Rows are points. Before rounding, the points of a table are all equally far from one centre. They may lie mostly on one side of it. Write the centre, to within rounding.
In the rows, 128 means zero.

Points (9 x 2):
[[102 155]
 [ 74 115]
 [ 93  86]
 [140 141]
 [129  87]
 [ 75 128]
 [111  82]
 [ 95  85]
 [ 78 136]]
Centre: [110 119]

Points, 7 rows:
[[193 149 160 102]
 [178  94 171 109]
 [132 134 136  83]
 [154 126 169  83]
 [146 173 173 144]
 [202 125 169 118]
 [119 114 121 101]]
Centre: [156 129 144 132]

Points:
[[123 167 168 107  55 135 107 143]
 [ 83 136 111 117  85 165  93 165]
 [131 187 155 119  80 139  92 171]
 [ 84 155 126 129  97 173  81 156]
 [143 169 190 123  96 109 108 157]
 [ 99 153 163 188  73 134 101 131]
 [111 191 146 143 111 135  98 100]
 [168 171 129 145 107 170 134 177]
 [ 88 138 157 151  50 115 143 150]
 [124 183 156 118  87 131  81 167]
 [139 184 156 150  84 121 135  98]]
Centre: [123 140 138 139 105 137 126 143]

Points (15 x 11):
[[111 109 173  96  98 103  45 114 134  92 128]
 [167 140 130 108 104 147  49 158  82 133 154]
 [145 114 145 125  66 145  89 159 126 164  93]
 [101 111 187  95  64  96  93 166 147 100 125]
 [120 159 168 162  70 137  82 183  86 114  94]
 [110 132 117  80  84 132 104 195 101 153 107]
 [ 99 154  95 128  89 123 114 202 160 124 157]
 [ 77 124 115 137  68 138  92 128  95 147  89]
 [101 115  97  86  87 135 142 112  85  97 162]
 [ 94  97 114 144  70 152 126 167 116  76  90]
 [133 161 116 122 102 148 118 151  81 138  57]
 [124 116 104 131 142 117 142 145  79 134  80]
 [106 112  81 131 129 150  65 176  97 112 124]
 [117 173 156 102  77 165 101 175 118 110  80]
 [120 117 183 107 127 121  61 131 106  67  98]]
Centre: [132 143 124 124  96 107 103 143 116 100 125]

Points:
[[182 168 111 183 120 151 141 114  86 136  83 102 122 144]
 [152 186 126 141 139 133 128 125 125 183 102  94  63 142]
 [148 187  98 118 121 163 165 123 113 158 101  61  95 168]
 [186 220 113 163 109 128 145 151 111 155  88  87 120 159]
 [143 203  86 159  98 170 161 106 121 167  79 125 131 132]
 [148 177 148 139 153 126 148  89 145 163 156 117  81 145]
 [155 199 111 196 100 163 145 119 115 121 134  94 118 151]
 [147 213  88 156 110 146 120 114 113 139  88 105  86 164]
 [157 170 137 147 138 141 152 123 106 130  64  90 104 169]
 [132 194 107 113 138 178 138 144  81 122  79  97 109 134]
 [132 200 129 135 146 147 148 129 124 112  93  66 114 135]
 [172 177  81 187 158 137 154 110 131 148  89  92  84 153]
 [140 207  92 181 124 163 172 115 142 121 134  88  96 119]
 [183 161 136 153 106 153 138  84 119 115 142 128 109 138]
 [126 214  65 154 139 165 167  99  97 154 102 116  88 164]
 [150 172  97 152 102 159 139  83 105 156  92 132 102 118]
 [175 140  84 143 158 142 134 102 115 164  87  95  98 125]
 [154 208  91 163 127 120 125 112 143 167 141  74 119 160]
 [151 182  97 144 175 193 131 127 149 172 101 107  92 153]
 [151 181 136 122 147 147 180  87  99 144  84 105 100 160]]
Centre: [153 174  97 135 141 136 160 148 120 142 131 136 120 148]

Points:
[[125 101 142 152 171 179 174 107 144 139 110 119 100  73 163 120 186 100
  103 136]
 [145 148 159 125 139 170 178 113 116 137 110 166  87  71 136 101 144 109
  126 158]
 [ 76  99 152 123 159 149 156 162 102 166 110 128 112  81 143 147 139  85
  103 188]
 [111  69 180 154 120 176 175 117 129 121  98 125 123  86 178 139 110  60
  122 116]
 [101 120 189 142 145 140 179 129 117 133 125 162  93  76 138  97 183 104
  140 149]
 [ 89  68 150 130 179 197 175 118 133 135 147 144 114  87 139  86 121 115
  146 165]
 [105  73 151 139 159 181 190 146 135 118 149 161 108  59 210 112 161 113
  107 118]
 [105 146 131 119 158 115 165 170 140 139 106 149  88  93 146 112  95 155
  107 166]
 [126  60 188 124 139 184 161 169 109 135 131 175  82  92 188 112 147  94
  118 158]
 [114  82 160  99 149 177 164 142 154 155 115 189 102 103 156 117 122  91
  123 190]
 [109 120 175 124 190 188 158 150 127 141 138 166 119  63 147 172 143 134
   99 106]
 [ 84 110 113 104 158 161 132 151  95 176  95 163 131 103 188 118 169 157
  111 171]
 [ 99 107 128 161 181 167 148 134 108 157 135 123 104 110 178 155 137 165
   83 182]
 [116  97 130 146 146 187 175 175 167 145 114 133  74  75 182 115 157  90
  117 109]
 [131  98 140 141 164 144 126 179 134 143  67 145  81  65 147 119 174 121
  110 159]
 [115  77 127 125 122 156 179 184 109 134 141 186  77  91 168 157 115 124
  112 107]
 [103  48 128 154 166 170 172 116 100 135 136 160  80 101 172 139 131  95
  114 121]
 [130 116 133 105 159 173 142 143 164 153 131 183  94  65 145 124 139  76
   99 180]
 [104  85 128  91 144 184 142 122  92 117 108 118 114  98 149 153 176 108
  117 164]
 [ 97  76 145 142 180 151 163 120  84 110 133 165 108  47 194 129 153  96
  148 165]
 [128  62 148 152 139 192 135 130 135 133 146 124  70 100 165 123 148  67
   87 124]
 [124  57 145 148 123 177 143 121 101 172 166  93  82 103 172 133 122 105
   81 143]
 [114  98 158 150 178 178 183 149 119 131 124 100 108  56 158 133 112 106
  125 186]
 [113 107 167 139 161 177 172 124 120 128 118 153  91  71 216 114 119  77
   92 149]]
Centre: [121 103 146 137 131 144 114 139 135 145 140 139 129  87 175 128 126 126
 143 133]

Points:
[[113 136 233 171 158 104 129 165 135 164 102 158 150 102  90 129 162 144
  136 143 173 112 130 113]
 [121 151 189 194 115  98 156 214 123 140 114 174 166 120 120 122 142 160
  128 157 150 147 150 130]
 [141 120 176 189 151 130 186 162 138 116  97 163 179 127  69 155 119 165
  121 155 161 135 171 116]
 [149 139 231 197 105 123 147 183 126 156 126 172 162 131  95 112 158 151
   98 128 124 116 114 161]
 [145 131 176 159 114 117 119 202 146 132  77 166 146 141  89 121 111 159
  151 171 203 134 148 109]
 [139 163 224 175 127 110 138 179 153 125 112 174 156 129  92 150 142 182
  132 162 179 142 156 149]
 [129 176 238 154 142 135 129 149 126 130 105 172 197 104 100 132 121 158
  120 112 137 116 166 117]
 [145 147 212 190 146 106 106 193  95 132 135 123 198  99 123 118 123 147
  109 158 157 105 129 128]
 [133 117 237 147 139 119 147 164 109 108 120 157 177 131 103 141 143 159
   90 144 156 139 156 130]
 [ 96 152 201 143 108 122 130 142 121 166 147 145 185 144 114 108 109 178
  110 124 146 124 146 193]
 [107 140 202 127 140 157 155 186 116 137 147 168 128 107  93  97 146 120
   69 124 187  90 153 136]
 [ 97 162 171 182 164 104 112 145 109  90 136 183 184 127  98 130 141 143
  107 125 187 124 139 109]
 [119 126 197 149 112 117 148 168 133 153 154 172 132 161  82 123 115 153
  116 148 167 159  91 124]
 [113 153 172 157 185  90 115 208 157 123 119 141 172 129 104  93 121 153
  105 153 105 137 169 122]
 [154 158 205 207 144  98 139 167  85 113  93 173 165 132  70 132 123 155
  104 129 165 129 113 183]
 [154 132 199 156 181 109 137 160  95 154 152 134 169 130 117 158 100 122
  138 112 162 129 137 124]
 [108 159 237 174 140  83 119 157 130 122 134 131 185 140 117 162 131 145
  111 128 170 127 105 103]
 [ 99 169 198 182 133 135 147 140  97 134 128 164 180 123 106 131 139 153
  142 157 195 122 119 153]
 [106 137 217 169 156 123 140 202 125 160 123 140 194 126  82 122 131 155
   95 156 150 108 125 119]
 [111 190 188 179 117 112 146 137 121  80 165 123 180 127 106 150 105 146
   79 154 185 157 124 120]
 [112 134 208 174 155 156 130 161 130 109 118 171 175 120 141 133 128 184
  105 153 140 113 137 116]
 [127 161 206 172 145 119 134 157 119 163  82 151 174 125  78  92 140 189
  115 156 112 126 130 142]
 [134 134 208 182 154 111 178 183 103 129  90 182 159 138 106 126 128 164
   77 156 132 125 148 130]
 [129 174 191 157 132 132 138 147 103 109 143 177 182  97 105 122 129 182
  125 166 150 131 133 142]
 [108 128 176 151 118  96 123 178 142 109 127 137 197 104 121 141 150 166
   91 109 208 124 128 142]
 [ 91 160 211 136 157  99 157 203 128 137  98 168 159 134 102 121 156 166
  108 143 157 109 167 157]
 [130 109 235 183 151  88 156 166 102 107 106 138 178 132 118 122 147 145
  120 140 141 114 160 125]
 [178 154 221 103 163 136 146 173 134 121 133 160 138 122 122 120 117 164
  119 146 158 106 118 128]
 [147 111 211 163 143 100 158 163 131 148 120 145 160 136 136 151 102 148
   89 166 163 141  90 120]
 [131 153 193 204 155 107 137 151 144 155 132 191 184 115  79 155 127 142
  136 141 158 100 168 111]]
Centre: [128 159 165 165 119 115 134 151 147 117 106 123 129 130  97 126 108 120
 105 128 144  97 139 143]

Points (30 x 24):
[[ 55 130 106 156 154 113  96  77 178 152 117 193 153  96 117 104 122 165
  136 171 164 130 107 145]
 [ 82 118  82 137 166 107 117  61 207 159 109 155 144  99  96  92 132 162
  124 151 160 135  89 112]
 [ 69 131 109 134 162 104 112  68 190 155 101 147 140 106  94 104 152 176
  137 172 164 137 109 154]
 [ 76 124  98 163 165 105 113  57 175 167 137 173 160 101 115  83 140 147
   88 141 147 113 101 150]
 [ 64 148  96 159 149 103 143  60 173 156  97 174 136 137 102 132 142 155
  122 154 149 120  92 122]
 [ 82 146  91 151 147  86 121  68 188 139 126 155 150 127 128 140 146 118
  138 171 155  82 108 133]
 [ 78 121  85 138 139 108 119  68 225 172 117 150 147 115 105 103 138 137
  103 149 153  99 100  98]
 [ 81 147 109 149 166 106  96  68 193 179 130 149 157 128 109  98 122 153
  106 142 157 117 116 148]
 [ 71 123 112 169 158 117  96  67 179 135 110 174 150 111  73 114 144 146
  144 160 158 100 102 123]
 [ 60 146 109 167 162 102 117  75 198 158 124 165 161  92 118 111 149 149
  116 165 144  94 116  88]
 [ 61 142  91 128 169 124 112  60 218 164 127 189 128 121  97 112 139 162
  112 154 164  99  98 127]
 [ 59 120  84 115 188 115 162  81 172 131 126 168 168  77 123  72 138 145
  122 127 155 121 114 160]
 [ 59 138 104 141 160  97 103  50 182 154 117 172 122 115 111 103 123 152
  130 180 161 103  98 128]
 [ 78 134  95 149 182 103 116  77 180 136 116 144 140 110 102  79 165 121
  133 157 163 101  74 116]
 [ 73 136 115 154 149  93 128  60 194 136  99 130 144  92 115  89 160 145
  130 147 163 119  95 153]
 [ 67 137 116 155 169 101 109  69 190 160 146 178 160 132 106  82 147 138
  113 145 150  85 107 154]
 [ 55 163 103 132 168  97 105  74 195 159 110 171 160 104  94  97 145 160
  115 166 169 108 108 133]
 [ 72 145  93 154 174  96 137 117 174 137 113 161 141 124 113 131 153 141
  119 181 162 108  95 168]
 [ 57 137 103 164 131 111 113  60 204 138 150 168 126 125 132  98 134 143
  114 151 172 112 101 141]
 [ 73 132  96 154 173 110 104  91 192 180 101 168 136  91 104  87 158 147
  126 151 172 100 106 122]
 [101 118  92 141 173  91 146 100 201 165 141 180 141 134  97  94 134 123
  121 145 144 131  92 130]
 [ 73 152  80 161 163  85 123  66 171 147 112 154 155  97 112  95 140 128
  128 149 152 116 104 112]
 [ 75 126 111 127 167  89  84  90 156 141 108 172 150  99  77 109 139 134
  126 189 147 105 114 132]
 [ 88 143  91 116 166 114 112  33 204 163 139 175 150 100 113  87 134 131
  109 136 146 125 116 124]
 [ 73 145  83 116 159 114 113  78 192 164 127 161 156  85 107  81 154 159
  142 173 148 108  95 161]
 [ 91 117  70 132 163 108 113  95 198 163 146 147 152 118 111 134 125 141
  118 156 164 130 111 157]
 [ 84 124 102 178 179 110 113  70 188 161 136 168 140 138 116  97 152 163
  123 156 173 103 113 140]
 [ 72 129  87 152 175  95 129 107 204 169 112 165 181 108 111  97 163 159
  112 143 145  89 100 130]
 [101 121  90 163 162 116 123  58 177 129 122 156 141  81  95 113 137 162
  131 133 176 106  69 118]
 [ 91 146 102 147 165 101  81  53 207 150 133 161 123 131 128  93 135 138
  117 150 137 117 125 114]]
Centre: [ 98 127 118 114 150 130 129  97 172 123 120 167 143 112 127 106 141 153
 113 143 148 102 116 124]

Points:
[[139 166 142 152 123  88 130 131 134  85 106  71  82  90  97  94  79 160
  119  93  81 123 135 123]
 [132 190 139 111 116  80 125 149 116  90 125  79 133  96 117  67  47 137
  130 111  74 144 120 106]
 [109 183 106 137 115  71 114 191 131 103 136  64 130  86 111  96  69 136
  110 121  85 124 101 117]
 [148 185 137 162 119 102 135 176 161  81 133  73 133  64  92  96  82 128
   99 106 103 114 113 154]
 [173 165 134 128 120  99 160 165 154 109 129  82 131  83 128  98  24 161
  108 156 112 158 111 155]
 [122 170 169 158 116  76 116 170 136  99 160 114 118 107  99  90  61 150
  105 122  87 145 126 154]
 [106 164 115 147 133 108 160 203 139  78  99  80 102  68 141  93  79 155
  127 122  92 154 102 109]
 [113 166 139 141 123  74 178 171 142  80 114 107  95  99 169  84  82 199
   87 111 100 160 100 135]
 [124 201 134 120 128  76 191 179 163 105 158  91  92 114 117 122  80 142
  114 164  68 132 135 122]
 [137 165 101 120 118  92 121 150 180  72 139 103  98  81 108  86  73 149
   97 111  65 122 100 166]
 [113 170 135 155 102  57 132 189 162  82 134 103 103 103 133  99  90 163
  141 132  80 176 116 152]
 [ 98 188 106 144 142  99 124 158 137  70  95  71 115 105 109  78  71 175
   84 113  81 144 114 117]
 [107 171 106 117 129  80 142 146 165  70 140  85 103 115 170  65  64 151
   90 134  78 148 106 103]
 [153 183 117 152 138  88 128 150 132 120 146  83 127  78 119  68  81 168
   96 109 125 107 116 133]
 [143 150 122 121 142  88 147 190 159 100 139  77 138 124  98  77  82 154
   93  87  83 137 137 143]
 [109 147 148 119  89  82 113 148 171 122 155 104 111 135 131  92  57 176
  109 104  84 144 122 113]
 [136 176 144  95 116  71 121 172 155  97 136 100 161  92 115  87  71 163
  118 126  68 153 107  97]
 [125 198 137 146 144 106 124 178 158  86 147  99 143  67 117  97  67 164
  133  96  98 168 118 154]
 [120 172 125 122  80  52 140 161 107  64 139  95 165 113 102  79  81 148
  122 124  97 141 103 110]
 [127 165 158 119  97  63 138 184 175 133 119  86 114 107  98  94 111 136
   98 110  83 129 137 127]
 [139 173 138  91 106 116 152 200 124  97 104  77  92 104 133  88  74 128
  118 113 103 119 135 144]
 [120 167 144 105 126 114 122 183 159  69 144  86 116  98 167  90  68 136
   99 134  87 165 127 131]
 [121 174 136 119 135  75 122 123 165 124 135  78  98 105 145 143 104 184
  120 162  65 143 115 116]
 [162 213 148 110 121 118 169 186 151  90 128  63 132 100 130 103  46 128
  123 103  86 128 110 132]
 [148 209 119 115 145  91 149 210 136  90 123 112  94 117 135 100  81 181
  106 126  88 128 105 112]
 [132 168 162 141 115  86 143 171 149 107 136  98  99  94 116  87  72 176
  107  85  76 144 122 102]
 [156 178 130 105  92  97 128 179 148  99 152  98  84  89 135  95  78 150
  117  94  81 143 105 126]
 [106 180 155 109 104 108 121 177 149 125 126 102 126  87 144 109  79 180
  134 122  60 124 133 132]
 [104 179 130 109 124 101 124 186 136  66 150  76 132  79 153 125 118 132
  103 122  84 146 132 117]
 [120 183 126  92  96  82 152 194 140 103 145  96 116  75 123  82  69 144
   89 116 126 130 119 119]]
Centre: [123 172 116 134 123 101 160 132 149 105 107 127 138 125 131 130  88 127
 114 119 111 140 106 133]

Points (31 x 24):
[[114 173 147  97 143 148  80 139 127 146 151 129 112 133 107 133 163 116
  154  56 183 150  96  82]
 [ 86 145 137  78 144 142 130 149 104 140 170 117  97 121  70 148 104 127
  190  56 167 144 114  82]
 [108 176 149 129 159 147 108 143  90 142 140 137  96 128  96 149 152 130
  189  45 159 163  90  96]
 [ 96 158 152 104 151 138 112 142  96 134 158 127  93 118  90 150 165 146
  202  55 148 148 117  67]
 [129 147 150 103 126  89 119 179  78 128 126 134  88 120  82 126 124 145
  175  22 146 119  97  72]
 [107 155 156  88 167 105 118 166 114 148 147 153  92 124  75 127 122 133
  196  58 151 147 134  68]
 [103 171 157 125 160 144  78 161 120 153 160 124 114 133 103 133 130 123
  183  58 164 154 104  67]
 [104 161 153  96 149 131  98 136 114 139 143 145  81 149  79 125 120 128
  180  42 136 145  95  77]
 [ 90 170 153 135 156 144  92 151 126 129 140 141 108 151 102 119 125 137
  188  70 158 186 106  80]
 [121 172 165 103 175 113  90 142 134 113 145 116  85 148 111 129 131 135
  190  48 160 163 112  75]
 [120 150 172  71 175 139 121 143 112 123 143 115  91 140 109 137 131  91
  166  29 157 157  98  88]
 [ 94 151 163 113 151 140  95 154 114 149 145 112  72 123  99 134 115 147
  174  27 162 168 122  90]
 [147 148 159 110 159 104 130 150  96 141 167 142  88 125  73 114 124 131
  190  54 137 149 111  55]
 [ 77 142 165 106 146 138 102 176 119 150 130 155 112 126  94 118 141 136
  187  39 171 152 119 113]
 [103 157 156 143 146 150 100 148 131 123 169 123  79 117  84 132 138 142
  194  57 147 148 117  63]
 [102 139 155 109 158 148  82 153  99 140 131 140  83 148 106 109 129 144
  189  40 153 135 107  60]
 [109 154 140 109 153 140 127 168 117 142 139 145  86 107 106 143 123 132
  205  32 150 133 131 102]
 [125 160 168  90 169 116 131 160 115 144 120 125 135 133 100 142 158  98
  191  79 149 176 108  86]
 [ 99 162 127 118 159 144 109 137 139 138 159 131 107 126 104 117 152 101
  177  37 172 132 111  70]
 [ 88 156 139 115 175 118  92 153 126 143 153 133 107 139  84 143 160 123
  207  64 169 137 116  92]
 [ 93 148 169 116 149 139 109 147 130 132 138 125  96 111  85 152 117 130
  189  44 168 159 128  72]
 [ 92 159 168 118 153 115 101 171 127 115 164 138 117 124 109  92 133 116
  195  40 123 152 115 103]
 [ 96 115 135 119 183 134 113 160 139 120 151 156 113 112 123 148 132 123
  189  65 166 143  97  72]
 [107 142 169 126 181 126  86 143 123 130 164 133  99 118  59 128 140 120
  195  66 158 154 106  96]
 [107 172 160  97 178 140  96 154 123 129 148 140 104 109  87 102 125 134
  205  98 149 137 103  91]
 [ 81 151 171  97 161 129 113 169  97 134 128 126  74 135  89 134 122 102
  210  70 189 110 109 100]
 [106 145 162 111 159  96  81 154 107 127 150 119  97  99 105 155 131 131
  181  42 168 160  95  95]
 [110 160 137 106 162 131 109 144 131 151 142 133  97 117  93 129 115 122
  181  29 142 159 113  95]
 [118 152 145 113 159 125 100 143 112 149 149 157 112 145  73 116 131 111
  191  38 144 150 122 120]
 [ 84 151 151 101 188 144 101 160 118 121 119 125  88 115 122 111 120 127
  178  62 131 177  98  80]
 [106 174 138  92 147 119  85 143 133 123 159 136  82 110  93 146 130 123
  183  57 137 136 110 110]]
Centre: [114 134 146 124 152 122 131 167  97 112 141 111 102 142 105 120 136 132
 133  92 155 128 125 106]
